Rows are points. Any point is a mix of the corners, with weights that add up to 1. It lies inside the corners' shape when no weight is negative. Is each point inside? If not, which corners have a negative weight?

Corners:
(1): 13 -4 -38
(2): -1 -42 -39
(3): -52 41 34
(4): 32 38 37
Points:
-36 49 32 -> outside (2)
12 2 -25 -> inside
-4 -33 -53 -> outside (4)
-45 36 29 -> inside

Corners:
(1): 5 -8 -12 -70 -43 -19 -33 -50
(2): 36 54 -33 45 -42 -27 38 -9
(3): -41 47 -20 -28 -32 -50 -32 20
(4): 65 14 28 31 -16 60 -17 60
(5): -74 -61 -54 28 12 28 -39 24
(6): 43 -23 62 70 -23 35 82 67
(7): 42 64 33 -1 -44 74 34 38
(8): 3 -65 -18 -50 58 -42 33 -37
(9): -41 32 44 67 0 8 5 15
Points:
17 -4 28 13 -10 47 0 47 -> outside (2)
5 37 -13 15 3 1 11 12 -> outside (1, 6)
-35 -3 11 3 11 1 -12 4 -> outside (2, 6)
11 -7 17 33 -18 28 29 36 -> inside
-24 16 27 40 1 3 8 10 -> inside
11 1 -3 -24 -33 -8 -4 -17 -> inside
-6 10 -1 19 -17 28 5 23 -> inside

Corners:
(1): 30 -53 1 -5 -3 -17 -28 17 6 7 11
(2): 1 5 6 -11 -16 5 -24 0 -20 -24 36
(3): 71 44 19 5 -9 25 -17 24 6 -53 -25
(4): -29 -22 -35 -10 -18 49 121 -18 56 -21 8
(5): 43 56 25 -32 10 11 -43 44 -20 18 -31
(6): 34 -2 -10 -44 14 -34 -9 -11 38 -8 19
(7): -16 1 -15 31 45 29 72 -36 19 0 -2
(8): 26 -39 49 -24 10 21 -30 -2 74 3 48
(9): 9 38 -2 -1 25 20 -77 49 49 -1 -15
(10): 39 44 10 3 -13 23 -87 -12 29 44 -32
(11): -38 22 13 39 -15 -12 97 -13 44 -11 -3
(12): 54 -1 -25 -14 9 -27 13 5 47 33 93
Points:
42 14 13 0 12 -8 -29 5 28 8 10 -> outside (2, 4)
46 30 -10 0 40 2 -60 10 -6 15 1 -> outside (4, 8, 11)
26 26 -14 -8 -8 -8 -37 5 21 28 12 -> outside (3, 7, 8)
3 -12 -5 1 -3 7 26 -8 39 -8 25 -> outside (5)
15 14 11 -3 -5 12 -14 0 20 -7 -7 -> outside (12)
34 30 1 0 8 2 -20 14 15 -13 -5 -> outside (4, 8)
4 -8 2 1 -5 17 76 -25 24 -11 -16 -> outside (2, 9, 12)

Corners:
(1): -16 -47 -4 -1 -31 -53 -32 -69 3 35 95 34 -33 -47
(2): 39 -4 -48 54 49 33 28 -1 -29 -7 36 -34 -3 -55
(3): 37 -89 -65 -11 -38 -19 -22 -5 37 13 -12 17 2 -15
(4): -2 37 -30 21 -13 -2 17 -13 -22 47 28 4 -23 -35
(5): -51 -19 -15 31 42 56 -29 -13 -28 33 2 25 18 18
(6): -11 -11 -47 43 11 -12 10 -57 -22 -28 -25 21 14 -28
(7): -15 -32 -8 8 -5 75 7 -16 52 33 19 -25 -9 -25
(8): 4 -3 98 -21 67 -39 -6 -6 6 89 23 -50 28 6
(9): -21 -3 -36 -9 -3 13 -86 -82 33 4 -11 51 33 16
(10): -8 -6 22 -29 26 -11 -13 -40 25 0 36 -38 3 100
(11): 13 63 29 -35 51 4 31 14 -9 -10 45 40 23 -20
(12): 27 19 45 1 -22 21 -52 -65 -24 25 10 48 -121 -34
(13): -25 -9 19 85 -29 -17 -30 -12 3 54 70 33 15 49
(14): 20 -10 50 -74 -28 -68 29 19 -45 -8 52 -30 62 -34
(15): 52 28 -16 -6 29 27 57 -42 -2 -4 45 21 52 58
Points:
-19 -3 3 9 12 13 -26 -46 20 39 21 34 -2 42 -> outside (2, 14)
-23 -37 2 24 20 5 -35 -24 28 27 24 -7 12 22 -> outside (4, 12, 14, 15)
0 -4 -5 7 10 8 -4 -18 -10 19 19 16 14 -28 -> outside (10)
17 1 -12 3 9 3 10 -31 -3 10 29 16 10 2 -> inside
-13 -6 -18 15 16 -5 8 19 2 17 8 -15 45 -6 -> outside (1, 12, 15)
11 21 12 13 25 25 35 -10 -21 15 13 -28 22 30 -> outside (1, 3, 9, 11)

Corners:
(1): 29 -75 -43 8 35 -24 12 -4 56 -1 52 42 -45 12 -39 -16 -8 29 -67 14
(2): 44 70 28 44 -59 10 21 -9 -87 15 60 23 41 -17 28 55 -28 -35 40 0
(3): -8 89 -38 38 14 -32 83 4 4 12 37 -38 43 -73 26 47 -12 -26 38 2
(4): -45 -50 9 -25 -14 -4 -22 4 -34 37 6 -24 69 -10 33 3 -37 -25 8 6
(5): 34 -77 23 -61 -13 15 -39 -8 7 46 70 -68 8 -56 62 56 -10 57 -32 6
(6): 16 98 7 39 -44 0 77 13 -24 25 -66 -5 16 -103 -2 32 0 -71 37 59
(7): 5 16 -5 -40 55 -17 -27 -67 34 17 12 11 -35 3 17 11 14 35 11 -16
(8): -7 44 12 -5 -28 8 -2 18 32 -30 9 30 -7 13 21 -25 7 16 54 28
(9): -3 -42 36 -16 -22 74 -33 2 -30 14 58 -13 9 -44 34 9 -54 -27 21 -62
(10): -24 24 -40 7 16 -10 12 -28 -21 -21 19 6 -33 20 -68 21 61 66 -5 27
(11): 14 -5 -3 -30 -66 15 -47 -4 -9 42 33 -51 -22 14 12 14 -10 -6 -48 -6
(12): 33 75 -14 38 -40 12 98 3 -17 10 9 16 12 -13 15 102 9 -72 24 4
(13): 7 13 -29 -72 47 1 52 29 19 2 -3 42 -43 26 -38 -13 -43 7 -29 23
(14): -6 3 -30 3 -10 -13 68 2 32 0 -24 70 1 19 -25 -55 11 48 -43 -38
(15): -32 16 -39 -35 12 -47 19 -30 1 -78 -11 22 -24 12 -25 -11 56 23 -65 38
(16): 47 -56 3 -48 -25 30 -49 8 -14 21 26 -25 74 -20 -18 15 9 -16 -9 -52
(17): -17 9 -17 -15 49 12 46 -3 22 19 17 53 -7 8 -14 -62 63 4 -36 33
(18): 30 -12 -61 -35 51 18 73 -65 50 -9 -17 -16 -29 28 -25 -34 28 28 -45 44
(19): 46 58 -31 19 -7 -9 68 40 -34 19 -36 -5 -3 -51 50 11 3 -42 61 5
(20): -19 30 -42 22 28 23 11 3 15 -21 -46 40 24 14 -21 1 33 30 -59 17
(21): 5 -45 90 -29 53 -22 -52 -2 -6 13 56 -68 -6 14 41 2 -24 15 -21 -12
Points:
1 50 -1 4 -14 1 18 17 -29 1 17 -6 12 -34 7 11 11 0 15 -1 -> outside (1, 4, 7, 12, 18)
8 12 -2 0 -13 6 24 8 -13 8 12 -2 15 -15 9 16 -1 -11 -2 11 -> outside (7)
8 76 -23 40 -15 5 81 35 -5 14 -21 72 36 -47 11 2 -12 -50 53 -6 -> outside (5, 10, 11, 15, 18, 21)
2 -2 3 -8 4 -1 -3 -8 -3 10 15 -9 9 -14 14 -6 4 9 -5 5 -> outside (12, 13)

Corners:
(1): -9 10 27 11 21 51 -15 -6 -28 8 15 -6 -45 37 -15 25 7 -5 29 33
(2): 44 48 -20 13 -34 28 -19 -26 5 7 4 13 -7 -57 -24 21 -27 13 -8 -77
(3): -29 8 14 3 2 25 -29 -17 -14 -7 15 19 31 6 -18 4 -4 0 1 5
(4): -3 -27 -39 26 -2 40 -51 -7 -28 4 -58 -56 -12 -29 -2 -20 -20 4 22 -7
(5): 48 24 27 -6 -27 26 17 -41 -19 25 10 14 23 24 -31 16 4 -19 -32 7
(6): -20 8 -6 -19 -2 -121 1 4 -9 5 13 -47 12 -1 1 -15 8 -26 -31 -9
(7): -13 -21 -51 -5 -18 -2 7 20 63 44 4 24 -26 -5 -3 -18 -25 2 3 6
(8): -24 -30 -61 12 29 27 10 92 -30 -6 -7 -50 -15 22 6 15 -24 -21 -30 2
(9): -25 -28 -43 -5 8 1 2 35 -32 33 -11 -3 -13 -24 -14 33 -27 7 3 -24
(10): -27 -33 15 -58 -10 30 4 -27 -19 -11 -33 35 -25 33 -30 30 -23 5 20 37
(11): -2 -12 -64 30 -27 43 3 -14 -32 -6 -6 -16 4 24 9 21 -25 -1 16 -14
(12): -7 -4 15 8 25 32 25 -39 -16 -3 -11 11 21 24 -3 21 40 -62 19 -4
(13): -35 15 21 10 -13 42 -1 -44 -30 -11 -47 20 -2 45 -19 33 110 -6 19 23
(14): 20 67 13 -21 38 -74 19 -2 64 31 -4 26 38 -28 -46 -8 5 34 21 4
(15): -15 -20 3 18 -24 35 5 24 31 -22 1 4 -3 -24 22 16 -13 2 15 15
(16): 1 -40 33 14 4 31 36 -42 32 12 -11 -9 -20 49 -6 37 9 23 -1 15
(17): -2 -24 -5 43 2 10 13 14 -38 -19 -19 11 -37 33 10 -29 82 0 28 -56
(18): 2 -33 4 11 -2 -73 -38 -28 29 -43 12 32 1 -8 -30 -21 21 -23 8 7
(19): -16 2 34 -13 9 8 29 -37 7 -5 3 12 -33 -36 -39 -6 -14 5 -4 19
(20): 26 8 -12 8 -2 28 20 -5 -35 -12 -10 14 -15 8 20 27 -15 14 -43 -6
(21): 24 5 -34 -76 -7 10 -17 -21 39 0 13 1 12 -33 -19 -27 -25 10 19 18
Points:
-18 -24 -2 12 -1 26 3 -2 -19 -3 -8 -2 -18 23 -3 14 7 -9 7 10 -> outside (2, 14, 21)
-4 -2 -3 -2 4 22 -10 -9 -8 3 -4 -5 -13 3 -13 6 -2 0 12 8 -> inside
-9 3 -7 2 5 -2 -2 -1 -5 -1 -5 1 -4 -2 -9 3 9 -6 10 -4 -> outside (5, 16)
-4 2 -5 2 -1 10 7 -5 -6 -3 2 4 -2 13 -10 10 6 -6 -1 1 -> outside (4, 9)
-7 4 3 6 1 19 8 -10 4 13 -2 -8 -1 15 -11 -2 15 -7 7 13 -> outside (2, 9, 10, 18, 20)
4 -1 -7 -16 0 -10 10 1 18 4 7 11 3 -9 -12 1 -7 -5 -6 -5 -> outside (1, 4, 11, 13)

Corners:
(1): 36 50 -30 -7 68 -35 38 -6 33 12 -18 5 -4 1 29 26 -28 58 -76 34
(2): -39 -6 80 -17 -14 48 -6 -2 -1 64 -53 21 45 -67 25 -13 29 18 -13 -13
(3): -44 19 -74 -15 6 1 7 47 -49 -26 27 -6 12 98 -52 40 51 15 -12 -19
(4): -40 16 13 25 -1 3 23 -42 -31 33 -40 -49 -16 -71 32 -26 -6 -3 -62 -13
(5): 6 -39 -62 47 -13 45 -35 115 -14 9 65 -14 -16 10 -15 14 -36 -14 -35 -6
(6): -64 50 -14 -10 4 -33 17 -13 17 59 -3 20 -77 -56 36 -11 38 22 -57 12
(7): 23 -35 -54 6 -28 -6 12 34 15 -33 59 67 -22 80 -46 20 2 39 -77 -2
(8): 6 73 -4 9 -31 23 33 -31 2 -9 -62 -9 -56 -65 88 52 -15 11 9 -10
(9): -40 32 73 -22 -44 -7 -22 56 -18 14 -112 23 -51 -55 53 22 6 -94 -64 -29
(10): 19 -47 -48 8 -20 -40 -64 78 -25 -25 35 -9 26 62 31 27 -11 36 20 -13
(11): 20 -13 -41 28 14 -24 -52 -12 -12 9 43 -16 -37 73 25 34 3 -40 -19 -14
(12): 4 -42 -33 26 -20 -4 -40 70 38 -23 -8 -56 -33 116 43 31 48 4 -12 16
(13): -12 -23 108 -39 -36 56 -7 -3 -36 32 -69 -13 50 -115 -28 40 12 -17 -9 46
(14): 42 -28 -45 -32 20 31 -12 76 -36 -41 53 50 -48 72 -48 17 18 84 -22 11
(15): -4 -107 -82 -40 48 25 -10 49 36 23 47 26 -5 46 -68 0 -7 38 15 -9
(16): 2 -32 -108 13 -19 16 34 81 -16 8 28 16 -38 78 46 26 55 2 -10 22
(17): 36 72 55 12 -19 -59 40 1 -9 19 -32 -25 -13 -29 25 32 32 -28 -33 -31
(18): -10 44 36 -5 38 -8 81 5 2 -10 9 -20 -19 -12 62 3 -5 10 -11 57
(19): 32 113 18 -54 -17 -40 12 -30 14 22 2 -17 -33 -83 88 -26 13 -9 -37 16
(20): -8 32 21 -27 -55 -2 17 27 -22 66 -77 -3 31 -37 -5 2 -42 -10 26 58
(21): 30 46 -18 31 65 8 -13 -17 28 -39 -49 -26 -19 -45 31 -11 37 -12 29 53
Points:
1 3 3 -1 -3 3 -5 50 -16 2 3 7 -14 17 26 35 13 17 -27 0 -> outside (4, 7, 15, 19, 20, 21)
6 14 -3 -6 -21 -21 2 24 -26 -17 -11 -9 -7 28 43 28 -4 10 -28 12 -> outside (2, 5, 6, 15, 17, 21)
1 31 6 -19 -11 15 36 21 0 21 -30 20 -25 -41 27 14 3 8 -14 27 -> outside (3, 4, 10, 11, 12)
-9 18 -18 -8 -5 2 2 28 -14 0 -7 -2 -12 10 9 21 15 3 -20 -1 -> inside
5 11 -7 6 0 4 -3 23 -5 -8 -7 -4 -18 4 22 18 21 6 -24 11 -> outside (15, 20)
-3 17 -9 -3 -6 3 13 17 -3 10 -13 0 -18 -4 17 15 10 5 -27 9 -> outside (10)
1 6 -5 -14 -12 0 1 32 -3 16 -3 8 -11 5 13 17 10 10 -23 5 -> outside (4, 21)
-2 4 -26 0 -5 -1 5 35 -5 4 -1 -4 -26 12 19 18 10 -1 -22 10 -> outside (2)
-14 13 -11 -9 -7 -5 7 23 -7 17 -10 3 -14 -2 10 13 10 8 -21 13 -> inside

Corners:
(1): -17 3 -32 -4 56 -5 37 -17 -36 8 -48 20 1 53 -18 -58 14 -19 5 79
(2): 27 -44 9 -45 -30 -3 -32 40 15 -10 -34 -70 -62 -57 -4 9 -11 -45 -52 9
(3): -72 -52 -78 -67 46 13 -7 0 13 -36 5 7 -50 33 18 -38 42 -41 -7 25
(4): -41 41 7 55 56 17 -46 -53 -6 17 -16 20 -7 3 -65 22 -71 36 37 27
(5): -1 37 -13 49 70 13 -21 -20 16 46 23 2 42 18 -37 2 -36 17 51 -34
(6): 16 -13 -49 -3 35 -44 -33 -42 -30 -5 -23 40 15 37 9 -43 12 -5 55 81
(7): 24 4 -23 -44 -16 80 -38 3 27 -3 24 -62 -77 24 59 -12 19 8 -30 5
(8): 59 -4 -15 -117 -90 60 24 19 74 -2 32 -81 -83 -26 -19 -10 -2 0 -43 33
(9): 27 -65 -16 -22 -1 -8 -77 94 80 -51 -13 -96 -94 -43 -68 -4 59 -18 -104 12
(10): -22 94 -2 35 -10 56 -22 -80 34 4 72 -18 15 -27 -51 37 22 1 21 21
(11): 30 -3 -10 51 55 -8 -3 -10 9 34 -16 74 -24 -2 -41 -18 35 29 38 0
(12): 1 -73 26 -19 -73 54 -44 75 88 -43 -30 -62 -58 23 -46 -14 53 -25 -98 17
(13): -8 2 -84 -49 -40 12 8 55 -46 0 -20 -14 -29 59 21 -40 38 -27 2 41
(14): -27 38 -39 -24 -1 -2 -16 -32 48 12 42 -39 -32 -5 24 63 4 15 -11 -17
(15): -41 23 -22 11 3 71 -37 3 31 33 40 -23 27 -26 3 43 -7 39 -29 -2
(16): 22 61 -22 16 -16 84 10 1 34 -17 18 -23 -19 -1 26 29 -41 16 -5 -9
(17): 16 43 -70 72 32 13 -38 -82 -42 35 16 46 41 59 1 -19 -17 -11 6 16
(18): -32 -9 -36 96 38 5 -30 -17 25 20 24 -26 -25 48 -25 -19 -18 -25 29 37
(19): -23 -39 -12 -47 11 -25 13 22 -12 -39 25 19 -75 66 17 -46 9 -39 -10 77
(20): -28 23 -20 7 10 21 32 -21 -19 -7 3 35 12 11 -14 -73 22 58 9 10
(21): 2 -55 -24 -48 -12 67 5 35 20 -34 29 -73 -54 9 7 64 8 26 -45 -34
Points:
-23 18 -21 23 41 25 7 -28 16 9 21 22 -4 29 4 -7 19 18 29 14 -> outside (2, 4, 8, 9, 13, 17)
6 -15 -13 4 16 1 -27 -8 19 -3 6 -7 -36 4 -20 -11 9 -3 -3 17 -> outside (1, 13, 15, 16)
-8 -3 -20 10 15 37 -19 -7 22 -3 13 -12 -22 20 -17 -7 0 6 -7 18 -> outside (2, 13, 14)
5 -14 -17 -13 -17 25 -27 7 24 -6 15 -33 -38 0 -13 8 12 7 -25 14 -> outside (1, 3, 5, 16)
-4 2 -24 -15 -5 29 -9 -3 23 -3 11 -19 -28 6 -14 -11 6 4 -11 21 -> inside
11 -14 -34 7 6 26 -15 24 37 12 -6 -20 -3 21 -25 -3 9 -1 -14 0 -> outside (2, 4, 7, 10, 19, 20)
-15 -10 -24 -1 10 12 -16 0 15 -1 3 -12 -20 13 -20 -11 13 -8 -11 24 -> outside (7, 16)
-4 6 -22 6 15 27 -27 -18 31 5 10 -19 -17 -2 -17 13 5 0 -8 11 -> outside (13, 19, 20)
